Each row is a point. Before rounding, the points of a table are all equally far from one centre. They may lie mostly on one side of it. Where is the centre, to within rounding?

Points:
[[12.7,-1.2,-27.4],
[-6.5,-23.3,-10.1],
[0.1,-28.5,-16.5],
[3.9,-25.2,-0.2],
[1.8,-29.5,-14.8],
[-7.6,-22.1,-12.7],
[20.0,-26.3,-15.6]]
Centre: [8.2,-12.0,-12.8]

Points:
[[-18.6,5.2,-18.1,1.8,-12.2,7.6,-1.0,-26.6,-36.3,14.7,17.1],
[-22.3,7.5,9.3,-12.9,-21.7,10.8,7.3,-16.8,-11.7,24.1,-18.1],
[-4.7,-7.4,-0.2,-2.4,-32.3,16.8,-12.8,-17.9,-32.0,4.6,20.0],
[-22.5,15.6,15.1,-8.8,-13.1,17.7,-7.1,-31.1,-32.7,21.2,-2.0],
[-26.6,10.2,5.3,-5.2,-23.9,0.5,7.3,-30.2,-14.1,17.5,-13.9],
[-19.2,18.5,5.0,7.7,-17.5,4.5,-4.5,-29.9,-25.3,31.3,9.1],
[-33.1,6.9,6.3,-16.6,-12.9,4.8,3.4,-27.5,-12.3,28.4,-7.8],
[-2.0,1.7,-1.4,4.5,-14.0,8.1,-29.0,-18.9,-32.8,13.9,2.8],
[-13.2,16.0,12.5,5.8,-4.7,11.2,-3.6,-30.1,-21.2,35.2,-1.6],
[-9.9,1.2,1.7,-15.6,-24.3,3.8,6.5,-42.3,-26.0,17.1,1.7],
[-24.1,-1.6,4.3,-9.6,-23.4,2.1,-12.3,-29.0,-36.8,9.2,-2.9],
[-31.6,4.1,-3.9,-18.4,-10.7,3.3,-0.3,-28.0,-22.2,28.9,-1.0],
[-12.8,-6.9,-14.7,-12.8,-13.9,16.8,3.6,1.7,-11.3,29.9,8.7],
[-6.7,-0.1,12.2,-17.9,-23.7,-1.4,-5.4,-20.8,-35.9,3.6,-10.4],
[-7.1,25.2,2.1,-23.8,-16.1,26.8,-1.8,-17.3,-26.4,8.4,6.2],
[-11.5,12.5,-13.6,-8.6,-4.0,4.8,11.6,-23.2,-34.8,14.9,-5.7],
[-19.9,6.6,8.0,-17.7,-10.0,7.4,-1.1,-26.6,-30.0,24.6,-14.1]]
Centre: [-11.0,2.7,7.0,-5.5,-6.6,6.4,-1.6,-15.4,-11.4,6.7,10.1]

Points:
[[7.3,0.1,25.5,-0.9,-14.7,-34.0,33.8,18.1,0.5,-8.9,-15.1,-24.9,16.5,19.0,-13.3,9.2,15.4,3.9,13.6,16.2],
[23.2,3.1,-4.9,-13.8,12.3,-4.9,44.5,14.0,2.4,8.5,15.0,-31.9,5.8,-15.2,-24.0,34.2,11.5,-6.7,9.7,-1.6],
[8.7,-18.0,-9.1,-16.4,21.7,-28.3,26.4,4.6,9.8,12.0,9.7,-40.8,23.7,-11.0,-39.2,10.3,19.0,-5.2,1.2,-12.0],
[19.9,-4.3,24.6,-16.2,18.7,2.3,2.4,7.9,-2.9,-16.4,2.3,-35.3,2.1,14.2,-37.7,19.5,31.5,3.7,12.6,14.3],
[-1.7,-25.1,0.3,-18.9,-1.5,1.2,38.4,24.0,15.2,-5.2,21.3,-31.8,-10.6,10.6,-10.5,13.6,27.7,-14.5,13.4,-5.9],
[19.2,16.3,12.2,-9.1,23.5,-20.1,22.9,-2.9,4.7,-3.6,14.8,-25.0,-6.7,5.2,-33.3,8.2,21.4,-2.1,13.1,-14.6],
[18.0,8.1,7.8,-17.8,22.7,-11.2,23.4,0.0,21.1,-14.0,0.5,-39.6,8.5,-29.8,-16.6,20.5,3.9,-0.6,1.9,1.0],
[23.1,-4.4,-4.3,-9.5,13.5,-2.4,42.7,23.7,16.1,20.4,12.8,-5.5,16.1,-8.2,-33.3,21.3,24.0,-18.0,14.8,6.4],
[13.7,-6.0,29.0,-16.5,11.1,-1.4,55.2,-5.1,1.7,-13.2,-2.8,-30.3,15.0,3.5,-4.8,12.1,23.9,-1.6,7.5,-7.7],
[14.6,-4.2,19.6,-33.7,22.9,-3.9,6.7,-3.6,-15.3,6.7,4.1,-30.8,3.6,-1.5,-43.5,0.1,26.7,10.2,12.9,-7.7],
[20.0,-8.4,21.4,-35.0,-7.8,-5.3,36.2,2.1,16.0,-1.5,7.3,-40.1,24.8,-9.5,-32.1,16.8,12.5,3.8,26.4,-16.7],
[-1.3,-17.0,8.0,-26.5,37.2,-6.8,8.9,5.0,-4.2,-7.2,9.9,-12.6,1.6,2.0,-32.9,25.0,7.8,10.1,11.3,-2.1],
[26.3,-2.3,-3.2,-18.1,-3.0,-12.4,26.8,20.8,5.9,-8.3,23.1,-22.7,-1.5,-2.8,-31.9,19.2,18.5,15.7,14.2,3.2],
[9.1,-17.7,-12.6,-21.1,4.7,3.6,32.2,19.7,0.0,3.2,-5.6,-7.6,-10.8,-9.1,-45.4,22.0,9.9,7.1,25.0,2.2],
[23.4,6.6,-5.6,-7.3,29.7,3.7,32.7,-5.9,15.2,3.2,-12.2,-19.7,8.1,-6.7,-21.9,23.5,9.6,7.6,17.8,3.1],
[30.1,-13.4,21.5,-15.5,20.2,-16.2,25.8,6.4,20.5,-8.9,22.4,-17.2,1.3,-2.6,-16.0,12.5,21.6,-0.8,14.3,14.1],
[7.2,-4.7,5.4,-9.1,14.4,-0.7,17.9,-5.6,-2.5,19.2,15.9,-12.0,17.7,-8.9,-47.1,27.7,9.7,8.5,19.2,-8.2],
[0.9,-7.0,23.8,15.3,4.7,-8.9,32.7,2.7,-6.9,7.1,25.4,-39.2,6.9,-5.5,-15.8,11.3,12.9,0.8,3.0,-10.0],
[23.7,7.9,11.9,-3.4,28.2,-0.4,25.0,-1.7,9.7,20.7,5.3,-28.1,2.5,10.5,-7.5,18.2,-1.8,6.3,20.4,-12.6],
[16.0,-8.4,8.7,-26.6,32.1,-5.5,24.2,7.7,12.3,-3.8,-5.6,-19.1,16.2,-28.7,-15.9,17.5,24.5,12.5,7.6,11.4],
[13.2,-6.3,3.9,-3.4,10.3,-26.0,27.7,-8.5,-9.1,7.5,-4.4,0.8,5.6,-5.1,-22.4,21.5,-14.0,3.9,14.4,16.7],
[24.9,2.8,18.8,-20.1,16.0,-3.1,32.0,-18.5,-2.9,7.1,-7.2,-25.5,-0.3,-6.0,-29.0,-3.9,37.1,-19.8,26.2,-0.2],
[5.7,8.3,18.9,-7.7,9.9,-19.2,9.1,10.7,10.1,-0.6,1.8,-25.1,-4.3,-12.9,-24.0,14.0,9.0,29.3,14.4,1.1],
[-5.7,-3.8,-11.9,-9.8,8.5,-11.8,18.5,0.4,0.5,-1.1,-1.5,-37.3,-4.7,-0.2,-14.4,26.0,12.6,16.6,17.7,7.9],
[20.0,2.9,23.5,-9.8,17.9,-3.4,37.2,8.1,-0.9,-2.2,7.7,-12.2,-18.2,-3.2,-21.1,33.1,-0.9,-0.3,12.8,-3.7],
[-1.5,-1.7,20.4,1.1,36.7,-8.7,25.8,14.7,-1.6,12.8,9.3,-19.3,14.2,-21.7,-22.6,-10.3,24.8,-3.0,1.8,-5.4]]
Centre: [15.7,-13.4,9.4,-11.4,-3.4,-2.9,6.2,13.5,0.3,0.7,-11.8,-15.3,13.0,-2.8,-14.7,7.5,10.4,-18.5,4.9,-11.8]

Points:
[[18.0,-11.9,17.2,-13.4,11.2,-24.1,4.7,12.5,-2.5,-21.6,36.3,-4.3,-16.1,5.6,-7.6,10.7,3.1,-29.5,27.5,-5.6,-11.8,11.3,24.3,-0.8],
[2.2,-8.0,23.3,-19.0,-0.7,-16.0,17.1,7.2,-6.3,-18.2,17.3,-6.2,-5.5,10.6,-26.8,7.0,0.8,-39.7,33.5,-10.1,-18.9,23.2,21.4,4.5],
[6.8,-15.6,17.5,-25.0,-11.4,-8.5,7.2,0.0,-26.8,-17.3,21.4,-10.5,-9.7,19.3,-6.9,7.5,-4.9,-34.1,23.6,-14.6,4.6,10.8,29.1,-11.2],
[12.4,-16.0,13.2,-22.1,-19.4,-16.8,4.8,14.0,-7.7,-20.5,18.4,8.4,-14.2,21.0,-12.8,6.2,1.8,-47.1,20.0,-16.0,0.7,22.6,24.4,-2.7],
[3.1,-11.5,8.7,-16.0,-1.5,-19.9,4.6,17.3,-13.8,-18.2,16.5,-15.5,-10.4,10.3,-15.3,21.4,5.0,-28.8,30.9,-23.3,-18.7,9.9,35.1,-11.0],
[12.5,-12.8,15.4,-16.3,-2.1,-4.1,9.6,-3.6,-26.0,-16.4,26.5,-8.8,-14.2,17.2,-10.4,13.0,5.5,-33.1,32.9,-17.8,4.7,6.1,21.1,-7.3],
[8.7,-5.9,10.5,-17.2,-9.5,1.0,-3.0,12.4,-18.1,-32.7,17.9,0.8,-7.3,18.4,-26.0,24.3,-2.6,-31.2,26.2,-21.5,-18.2,12.8,30.1,-11.0],
[11.4,5.4,8.6,-17.1,-14.3,-7.6,8.6,13.1,-13.1,-25.9,28.1,-11.1,0.5,20.1,-11.8,3.6,-0.4,-33.7,38.7,-21.7,-12.6,0.4,24.5,-2.6],
[14.5,-0.6,7.7,-29.3,-6.1,-23.8,13.7,2.5,-12.1,-21.5,14.3,1.5,9.3,25.9,-3.7,22.0,3.9,-33.3,14.8,-14.1,-9.3,23.1,24.4,7.8],
[-17.5,0.1,3.3,-5.1,-12.5,-19.0,20.5,7.1,-9.1,-28.5,25.4,-13.3,-8.4,24.2,-10.6,1.4,-4.3,-21.2,32.2,-18.5,-9.5,9.5,30.7,-18.6],
[-4.8,-4.8,13.4,-24.1,11.9,-28.2,11.1,5.3,-16.6,-20.8,24.7,-0.4,-3.4,15.4,1.2,9.0,3.2,-39.9,26.0,-15.6,-10.9,8.0,15.4,13.6],
[2.1,-13.6,5.6,-10.4,9.7,-18.7,5.5,9.5,-20.1,-32.1,26.8,-5.2,-13.4,14.4,-10.2,13.4,-3.9,-33.1,32.6,-29.1,-1.1,11.0,21.7,-17.2],
[-1.4,-0.4,7.1,-11.9,0.5,-3.7,7.4,9.1,-10.6,-29.6,25.3,-10.7,-17.4,11.6,-20.1,19.0,-11.1,-31.5,34.9,-20.8,-14.7,9.4,36.1,0.6],
[5.4,-1.4,19.4,-10.0,-8.8,-18.9,8.7,10.8,-17.4,-28.3,35.1,-1.0,-22.3,12.4,-9.3,18.5,2.8,-25.2,18.2,-22.1,10.3,21.1,18.8,-1.4],
[16.0,-11.1,-1.4,-18.9,-11.3,-18.2,21.3,8.7,-15.3,-23.8,28.0,0.5,-12.2,13.0,-19.2,18.6,-6.7,-34.4,37.9,-5.3,-1.2,4.8,26.8,-17.8],
[4.1,8.5,7.3,-15.1,2.3,-15.2,8.1,-2.5,2.4,-8.8,27.0,-2.8,-3.0,23.8,-18.7,21.3,7.4,-37.8,24.8,-4.3,-19.2,7.9,14.8,-11.4],
[4.1,-7.8,14.9,-17.2,0.2,-12.9,2.6,-0.7,-4.9,-14.7,12.5,-20.7,-15.3,7.3,-11.0,15.2,-12.8,-38.1,31.8,-11.3,-7.2,10.3,34.5,-9.3],
[13.3,-3.3,19.5,-17.6,-5.3,-40.9,12.1,5.8,-8.2,-28.0,22.0,0.2,-8.9,13.8,-17.5,19.9,-10.8,-29.5,29.8,-14.0,0.7,16.2,17.6,-4.6],
[19.1,-8.2,-0.1,-18.3,8.9,-10.0,0.1,1.7,-9.7,-22.8,19.2,-1.1,-6.3,26.5,-6.8,24.7,-10.7,-34.5,32.8,-19.5,-1.4,20.9,22.3,-1.8],
[10.8,-9.6,16.7,-11.4,-10.6,-17.0,10.8,17.8,-11.5,-20.6,30.6,-2.4,-4.2,21.7,-7.5,14.5,4.4,-20.9,40.0,-16.6,6.7,17.2,9.6,-12.4],
[21.0,-8.7,11.8,-17.8,-10.4,-14.0,-0.3,8.8,-11.8,-6.9,29.0,11.6,-13.8,11.0,-4.7,8.5,-11.9,-31.4,35.2,-14.9,-14.5,9.7,23.7,-10.2],
[20.0,-2.7,3.4,-31.0,-9.0,-30.9,1.8,-9.2,-8.6,-23.7,22.1,-1.6,-7.7,12.0,-11.9,10.7,-4.2,-34.2,22.4,-26.4,-5.3,6.8,14.7,-17.3],
[-14.0,-7.3,22.9,-20.6,-2.9,-20.2,23.8,6.2,-15.3,-27.8,23.3,-2.3,-9.8,8.4,-8.5,20.6,-5.3,-29.0,30.4,-11.4,-4.5,18.3,21.2,5.9],
[15.7,-9.4,14.3,-8.7,-12.6,-26.2,10.4,5.8,-6.7,-10.2,21.3,-7.2,-10.4,5.6,-12.7,24.8,-25.2,-32.8,25.6,-23.7,-6.5,10.4,19.7,-12.0],
[15.1,-4.3,12.3,-18.0,-20.6,-6.7,7.7,8.3,-3.3,-10.4,18.2,-11.4,-11.1,12.8,-23.9,11.5,-9.7,-37.7,35.6,-25.6,-5.9,-1.5,24.8,-1.6],
[-1.0,-5.5,14.0,-14.9,-4.0,-19.1,5.5,4.5,-16.7,-27.6,22.7,-13.0,-5.5,18.9,-11.6,16.0,-3.9,-40.0,30.1,-8.3,2.7,20.7,26.1,-13.3],
[7.7,-3.5,23.6,-26.7,2.2,-3.6,1.0,5.4,-3.9,-33.6,7.4,3.6,-3.6,23.1,-12.1,20.3,-11.5,-26.0,30.5,-2.5,-12.3,2.3,22.9,-17.6],
[7.3,-4.7,20.4,-18.5,-4.1,-10.1,12.8,-0.6,-31.0,-20.6,30.1,-1.6,-13.4,10.4,-24.3,8.5,-8.0,-35.2,28.3,-14.3,-11.8,15.8,19.2,-5.2],
[-4.4,-13.7,6.5,-24.7,-3.9,-28.2,-2.4,7.8,-10.0,-8.7,23.5,-16.1,-10.4,6.8,-16.6,6.7,-14.2,-27.6,35.6,-21.0,4.6,8.6,27.5,-5.2],
[8.0,-14.2,7.4,-31.6,-11.9,-9.9,12.3,16.7,-22.2,-5.5,24.5,-17.2,-15.8,12.3,-8.3,10.9,-5.0,-26.9,32.2,-11.6,-19.3,10.5,6.9,-9.4],
[8.2,-15.6,6.7,-24.4,-12.6,-15.5,2.4,2.3,-4.9,-12.8,36.6,-6.9,-5.8,0.4,-30.6,17.5,-4.3,-14.5,30.5,-17.3,-15.8,3.2,23.1,-14.7]]
Centre: [3.2,-8.3,-6.7,-4.5,-6.2,-11.1,6.9,6.4,-8.3,-21.8,3.2,2.0,-6.8,5.8,-14.5,2.3,-4.3,-12.8,10.2,-5.3,-5.2,4.4,7.5,3.0]

Points:
[[16.7,19.9,6.8,15.9,4.8,-6.3,-19.5,-15.5,8.5,-40.3,-15.0,3.7,17.3,3.4,10.1,18.0,-24.3,20.8,-2.1,7.7,-10.7,-10.1,11.5,-17.4],
[19.4,25.2,-0.5,28.9,-7.0,-13.1,-26.2,-10.8,13.1,-29.9,-10.9,5.0,15.4,5.4,-24.8,21.9,-21.5,9.3,2.7,0.9,-3.5,-1.6,3.7,-13.2],
[6.4,14.8,-27.4,15.9,-12.0,1.2,-26.1,-13.2,4.8,-21.3,-26.6,-0.2,4.1,-1.2,-7.4,17.6,-37.4,-1.0,1.9,7.8,3.1,1.8,14.3,-42.6],
[25.0,30.9,8.3,9.0,10.1,-9.3,1.2,-11.7,3.1,-42.3,-4.2,-6.6,2.3,15.6,-12.3,22.5,-22.4,-11.5,13.1,-15.1,-11.8,17.5,15.5,-34.6],
[11.7,38.3,-12.2,26.6,-5.6,-18.3,-8.8,-6.3,-6.8,-4.2,-23.0,8.5,17.2,-2.0,-33.0,21.4,-27.0,19.4,0.2,-8.0,-8.9,-8.2,25.1,-18.1],
[18.4,29.6,-11.6,20.4,4.0,-20.5,-22.2,-17.3,-9.5,-32.8,-10.2,14.6,16.7,-1.6,-6.5,19.1,-24.2,11.7,20.6,3.3,-3.7,-19.1,11.7,-27.7],
[20.9,38.2,-3.7,-3.6,15.4,12.9,-6.3,-13.6,8.4,-46.6,-25.5,14.4,15.9,-1.3,-11.1,7.9,-17.1,4.0,-6.4,11.9,-15.8,4.5,22.7,-19.6],
[16.2,12.9,15.1,8.6,11.8,5.9,-13.2,-10.2,12.4,-28.1,-5.3,-7.7,15.1,-14.5,-3.8,26.7,-14.9,17.1,18.1,4.7,-4.8,4.5,3.4,-19.5],
[-2.9,22.7,-6.7,19.7,7.9,-15.9,-9.9,-26.5,7.5,-33.8,-19.2,-9.2,9.0,-14.2,10.8,23.2,-32.3,3.3,-5.5,1.1,-6.5,-6.2,2.0,-29.8],
[4.2,37.0,-4.1,28.1,4.2,-20.3,-2.8,-22.9,-3.1,-33.7,15.7,11.9,12.4,3.4,-12.7,22.8,-23.0,13.8,3.7,-3.6,-14.8,15.3,14.2,-24.8],
[9.3,35.0,-9.5,10.3,4.3,-20.8,-5.8,-10.0,13.5,-28.3,-6.0,15.8,-5.2,-0.8,-10.9,32.7,-5.6,4.8,28.7,25.3,7.6,10.2,21.2,-21.9],
[14.9,16.3,-19.0,28.5,18.9,6.5,-8.0,-3.3,2.0,-22.0,-13.5,8.4,22.7,4.6,3.7,12.3,-30.8,7.9,-5.3,6.0,-3.8,-5.9,25.5,-18.1],
[18.4,25.2,-1.1,17.6,19.5,-13.4,-3.1,-7.3,21.3,-25.0,-17.7,3.6,12.2,-12.7,12.0,25.6,-30.0,3.0,26.3,0.3,-19.0,18.0,7.9,-35.8],
[3.3,25.5,-0.6,15.8,-2.1,11.4,10.9,-15.2,8.7,-19.7,-2.4,-8.4,24.4,-25.6,-18.2,25.6,-32.4,20.0,3.2,0.3,-8.2,2.6,5.9,-9.4],
[12.2,18.1,7.3,13.0,-4.9,-19.7,-13.6,-19.5,8.1,-2.2,-2.1,10.0,30.1,1.1,-20.8,8.2,-26.5,-0.3,15.4,30.3,-12.5,14.8,14.1,-39.3],
[13.5,20.1,-17.3,17.8,8.2,-1.3,-1.7,-10.5,23.5,-33.4,-11.8,4.5,20.6,-12.6,-3.2,21.6,-22.0,0.0,-17.8,6.6,-4.9,12.4,8.5,-41.6],
[10.2,13.8,-3.4,29.9,4.0,5.4,-13.1,-1.6,1.6,-43.6,-23.8,10.1,20.4,6.9,3.2,11.7,-14.7,13.5,8.6,-12.6,-28.9,15.5,-0.8,-28.8],
[3.3,25.1,-5.1,10.4,12.8,-1.7,-10.9,-7.3,4.9,-42.9,-15.2,-22.8,23.4,6.9,8.9,19.8,-33.3,-6.5,12.9,0.7,-4.0,11.2,10.8,-24.7],
[-0.2,24.9,-8.4,27.6,25.6,-11.9,-0.2,-24.5,6.0,-42.3,-15.8,8.7,0.3,-1.8,-1.4,22.2,-11.9,-9.4,-5.7,-9.5,-7.7,-4.2,17.4,-16.5],
[5.3,39.2,-10.6,28.1,-18.0,-23.2,-9.6,-17.6,22.3,-24.8,-14.1,-6.5,28.2,-3.2,1.5,11.2,-32.7,10.7,21.4,0.5,-20.3,0.8,23.9,-33.6],
[25.7,24.5,2.4,23.1,18.8,-6.4,4.7,-1.7,4.6,-29.2,-4.3,2.0,14.9,1.5,-3.4,23.7,-29.1,10.7,2.4,-9.3,-17.6,-5.5,18.6,-26.8],
[10.0,16.1,4.5,27.0,8.2,-9.9,-13.2,-14.8,20.7,-17.3,-17.0,-1.7,3.6,-5.2,-13.4,4.3,-16.5,26.2,6.0,7.1,4.6,11.2,12.5,-16.5],
[15.4,27.9,-1.6,16.6,13.4,-6.3,0.8,-19.0,13.0,-20.3,-23.6,-16.3,15.2,-6.9,-3.0,33.2,-23.8,17.9,-12.6,-7.1,2.7,18.0,5.7,-24.9],
[22.4,28.6,-0.9,33.8,-7.9,-11.9,1.0,-24.8,0.4,-19.7,-14.0,10.4,-7.9,3.9,2.6,25.0,-15.4,13.4,10.9,-23.9,3.5,7.9,-6.4,-36.4],
[20.5,11.5,-1.3,7.0,-3.3,-7.8,-17.9,-21.1,8.1,-44.4,-10.6,-1.6,7.5,6.6,-8.7,19.0,-37.2,4.5,4.9,-6.4,-5.1,-3.6,36.2,-22.8],
[-1.7,26.3,2.1,21.7,18.8,5.2,-9.5,-34.1,18.5,-24.9,-19.4,8.9,14.0,-7.7,4.1,19.6,-14.0,-1.8,-0.6,7.3,1.1,-3.2,0.0,-34.0],
[12.6,19.0,-18.9,31.0,3.9,3.0,-8.8,-10.2,13.3,-44.7,-11.7,-5.0,23.0,-6.0,-7.6,5.2,-17.6,-18.8,-1.1,4.4,-1.8,0.2,17.0,-16.7],
[15.1,25.4,-9.4,24.8,12.2,-2.7,-18.8,-3.7,9.4,-30.3,-36.0,13.7,19.1,2.7,3.0,24.7,-29.5,16.0,-4.4,4.6,-11.6,10.0,23.8,-9.7],
[26.7,24.6,-1.1,14.0,3.0,-5.9,-10.8,-31.9,24.1,-23.9,-19.7,5.7,29.8,7.1,-0.2,14.2,-33.9,20.9,9.1,14.5,-9.3,0.8,-4.0,-16.0],
[11.0,33.9,-1.0,9.6,6.1,5.4,-7.4,-3.8,25.7,-27.8,-10.7,-3.1,12.1,4.9,3.0,13.0,-43.0,4.1,7.3,-0.1,5.1,-0.6,19.2,-26.9],
[5.4,33.3,0.6,20.8,3.5,-26.1,-13.4,-32.4,19.9,-18.8,-5.6,4.5,15.8,2.5,-15.1,11.9,-32.2,4.2,2.4,4.7,-21.0,4.0,18.2,-39.6]]
Centre: [5.7,19.5,-12.0,-3.8,-13.3,-9.8,6.3,-17.7,0.7,-10.8,-19.0,11.6,17.5,2.3,0.4,13.2,-8.6,-4.4,11.0,-6.3,-11.4,11.0,12.5,-13.3]
